Rows are points. A path goes straight from each point to the next, and from the last back to the first. The post is the endless flat space through its rows: a point in 2 columns, a line in 3, a plane in 4, and so on, so that a path can go around it. How many times does the path go around the post? Going back the other way cancels.
In the rows, 128 means zero.

Post (2 x 3)
[[143 101 107]
 [139 145 148]]
Path (31 x 3)
[[127 104 129]
 [106 134 113]
 [144 115  49]
 [190 111  93]
 [153 108  43]
 [114 157  99]
 [ 89 108 142]
 [150  43 127]
 [188 118 153]
 [175 157 140]
 [151 159  78]
 [ 83 137 117]
 [105 144 181]
 [145  88 179]
 [191  99 114]
 [168 105  79]
 [150 107  77]
 [174  92  96]
 [179 105 153]
 [109 132 196]
 [101 106 109]
 [127 155  92]
 [170 160  97]
 [160  99 107]
 [152 122 187]
 [114 101 149]
 [109 164 162]
 [123 158 104]
 [178 132 111]
 [167 132 150]
 [133 126 182]]
Times around: 1

Post (7 x 8)
[[125  99 104 115 115  97 122  83]
 [147  82 129 127 120 120  95 180]
 [163 190 124 155 164  98 104 127]
 [126 148 129 104 141 123 142 105]
 [121 162 124 181 147  93 115 104]
 [110  71 132  92 140 129  83 171]
 [159 177 122 166 193 130 121 132]]
Path (30 x 8)
[[179 188 114 133 189 135 109 127]
 [ 64  89  86 166 145  97  60 111]
 [121  81 101 181 118  88 114 123]
 [108 137  95 181 165  77 126 111]
 [154 126  85 123 113  94 114 124]
 [111 149 144 196 201 114 133 174]
 [173  59 139 147 146 127 118 200]
 [133 153 148 124 165 120 123  80]
 [180 158 114 120 162 165 126 115]
 [196 205  84 107 122 119 159  99]
 [141 120 107 119 188 149  79 153]
 [144  80 146 156 144 164 103 154]
 [163 136 141 113 136  88  92  84]
 [182 142 140  63 109 142  81 173]
 [170 148  82 101 162 160 155 111]
 [ 64  86 101 133 148 121 139 105]
 [155 153 132 108 151  88 129 129]
 [206 126 161  97 125 125 158 147]
 [194 158 125 164 176 131  66 137]
 [ 97 154 122 143 160 162 129 102]
 [119 120  83 126 127 113 130 120]
 [ 99 163 126  93 133  80 123 115]
 [174 150 165 125 154 115 149 176]
 [130 135 139 138 161 142 146 111]
 [131 158 155 125 130 143 138 111]
 [ 95 169 125 140 144 139 109 143]
 [145 143 115 133 157 128 120 159]
 [ 80 127 127  79 134  75 100 102]
 [178  92 118 131 117 111 163  92]
 [249 183 128  77 165 134  95 166]]
Times around: 4

Post (13 x 14)
[[107 121 118  60 156 114  90 104 104 121  82 191 138 126]
 [ 40 101 142 133 111 171 131 140 153 133 154 129 103 112]
 [109 104 131 103 102 100 114 160  95  94 149 163 152 123]
 [ 95 120  98 121 170 135 148 180 122 152 164 155  51 127]
 [164 111 109 116 162 183 124 100 128  97 161 151  84 110]
 [119 111 129 144 110 141 130 176 137 183 113 103 129 132]
 [153 113 119 118  66 155 129  94 175 133 157 114 210 151]
 [131 145 141 154  87 123 140 112 140 147 139 111 180 182]
 [121 118 122 133 135 147 172 141 155 124 120 159 135 115]
 [146 142  94 117 140 142 113 143 136 135  60 107 163 155]
 [139 148 210  91 194 152 152 162 191 128  88 149  77  85]
 [175 152 125  96  95 112  99  78 135  96 136 168 177 115]
 [134 109 159 131  85 113 133 129 170 120 135 154 142 151]]
Path (26 x 14)
[[ 76  40  53 130 113 174 153 125  90 123 184 174 100 155]
 [113 161 176 129 102 114 109 153 106 103 143 145 168 209]
 [ 82 144 136 129 146 130 112 102 146 155 167 173  97 132]
 [120 180 125 100 174 116 104  93 131 143  91 142 135 132]
 [141 148 110  97 123  94 129 109 148 155  73 165  99 149]
 [147 157 142 105 120 121 116 117 126  74  92 176 102 141]
 [175 153 162 132 158 163 137 129 154 127  96 119 135 152]
 [ 83  87 167 143  92 158 150 185 200 137 104  97 227 107]
 [184 115 118 107 147 124 138 135 146  86 105 128 147 122]
 [119 140 123  85 127 113  83  70 145 176 110  97 137 213]
 [127 120 112 114 170 141 108 108 156  87  75 150 145 113]
 [108  93 101  82 145 132  28 101 115 131  62 161 137 155]
 [169 158 162  93 134 125 109 129 169 187  87 148 122 170]
 [ 97 110 150  95  89 137 138 104 162 147 124 138 130 178]
 [ 96 109 118  66 115 107  94  79 142  68 126 171 144 137]
 [122 137 158 142 136 143 120 150 141  52 193 115 153  94]
 [118 126 174 188 119 184 249 158 181  98 141 146 218 119]
 [ 93 112  56  65 122 161 106 120 133 136 122 205  75 125]
 [143 133 164  97 117  94 202 153 152 115  68 173 182 122]
 [142  91 105 112 186 157 128 117 159  73  80 153  86 116]
 [216  70 149 109 189 177 111 150 173  96 120 148 138  63]
 [103 167 140 123 121  93 111 135 112 151 100 167 140 149]
 [133 172 204 101  17 104 110  37 175 117 147 155 199 139]
 [182 135 141  57 132 123  74 116 148 187 112 101 135 142]
 [126 149 133  86 109 100  72  80 144 104 120 133 194  95]
 [128 154 116 110 140 108 131 139 170 139 118 127 110 116]]
Times around: 1

Post (17 x 18)
[[134 141 103 141 118 138 145 145 136 100 172 134 133 114 107 168 143 133]
 [117 117 138 176 101 127 143 128 146 127 164 110 101 153 108 171 116 110]
 [144 124 120 146 122 153 145 122 188 136 152 106  81 143 128 167 156 111]
 [110 112 115 122  92 151 160 147 167 128 136 108 122 143 107 168 165 145]
 [111 128 139 159 144 164 121 154 146 143 183  96 124 135 107 168 156 135]
 [138 179 162 105 107 153 136 127 132 117 141 113 121 146 110 170 124 119]
 [114 128 151 151 145 133 154 156 158 113 120  95 137 115 142 165 136 117]
 [118 113 101 130 156 100 133 105 157 117 118 135 143 112  61 123 163 147]
 [102 153 100  93 146  54 128 122 108 130 123 154 171 131 135  64 139 123]
 [106 178  67 112 116  82  96 130  85 132  80  95 164 130 127  76 130 103]
 [104 157 133 162 103 166 178 141 180 139 150 123 118 114 111 159 108 140]
 [142  94 116 139 159 111 135 152 127 105 120 143 127 133  80  74 141 144]
 [102 129  76  90 140  81 157 122  99 122 117  93 162  95 104  65 105 119]
 [138 126  99 107 112  68 111 133 137 125 120  96 164  96 127  76 133 150]
 [150  69  94 134 163 118 119 104 126 105 111 126 150 148 121 102 151 177]
 [109 137 143 142 110 177 164 116 117 130 155  90 102 108 120 157 171 108]
 [140  45  96 132 147 120 102 125 135 139 100 163 123 114  97 118 121 161]]
Path (26 x 18)
[[114 116  95 140 106 170 128 138 127 136 137 128 131 126 135 164 153  96]
 [114 146 139  98 113 150 179 120 163 100 136 154 144 110  96 110 119 180]
 [180  54  86 173 117 108 106 109 165  94 145 115  77 124 125 112 138 139]
 [130 176 163 113 127 102 125 153 182 107 161  91 175  93 151 181 120 125]
 [120 147 110 132 132 129 146 120 141 135 100 124 152  98 178 127 146 121]
 [150  83 117 160 174  93 139 119 166 150 182 111 143 117  93 104 160 134]
 [160 156 119 113 101 125 127 145 138 117 126 150 141 160 116  97  61 133]
 [105 121 118 173 151 165 142 126 107  71 155 116 157 110  72 133 143 161]
 [ 74 146 195 110 182 119 148 142 135  93 102 142 189 127 184 197 164 171]
 [ 99 190 177  67 130 110 129 133 131 175 106 145 136 145  99 138 145 131]
 [166 161 133 145 100 145 123 155  86 134 166 107 102 151  77 138 136  85]
 [127 122  98 120 103 109 185 101 140 120 123  91 144 136 113  95 127 128]
 [164 111 119 116  73 143  76 205 134 161 122 122 132 162 141 130 100 172]
 [ 99 122 150 137 175 100 129  96 146 129 157 134 169 111  75 163 154 112]
 [102 197 147  95 123 170 140  78 140 132 122  70 134 137 130 135 218 116]
 [135 125 145 105 119 106 154  99 156 111 141 124  87 114 130 100 129 134]
 [135 129 149 119 100 116 103 105  98 138 153  81 137 144 147 147 146 141]
 [147  68 113 146 110 132 170 163 144 146 155 150 126 112 114 146 143 136]
 [ 85 109 133 143 137 103 208 157 134 117 152 109 138 134 143 105  80  89]
 [ 76 113  93 108 117 107 141 119 157 143 141  95 136 115  84 116 175 131]
 [ 97  64 134 178 159 149 125 112 146 127 146 100 126 142 105 161 137 131]
 [ 99 138  78 132 176 149 159 164  81  95  79  74 145  73  85   7 104 155]
 [124 147 115 160  91 142 102 100 108 159 136  82 129  97 115 118 122 163]
 [127 106 193 163 161 135 136 156 123 162 129  81 136 103 120 146 151 117]
 [153 158 113 127  91 167 186 151 143 125 155 128 115 112 114 139 106 132]
 [103  96 139 138 109 131 194 174 137 124 131  98 127 103  58 131 122 120]]
Times around: 3
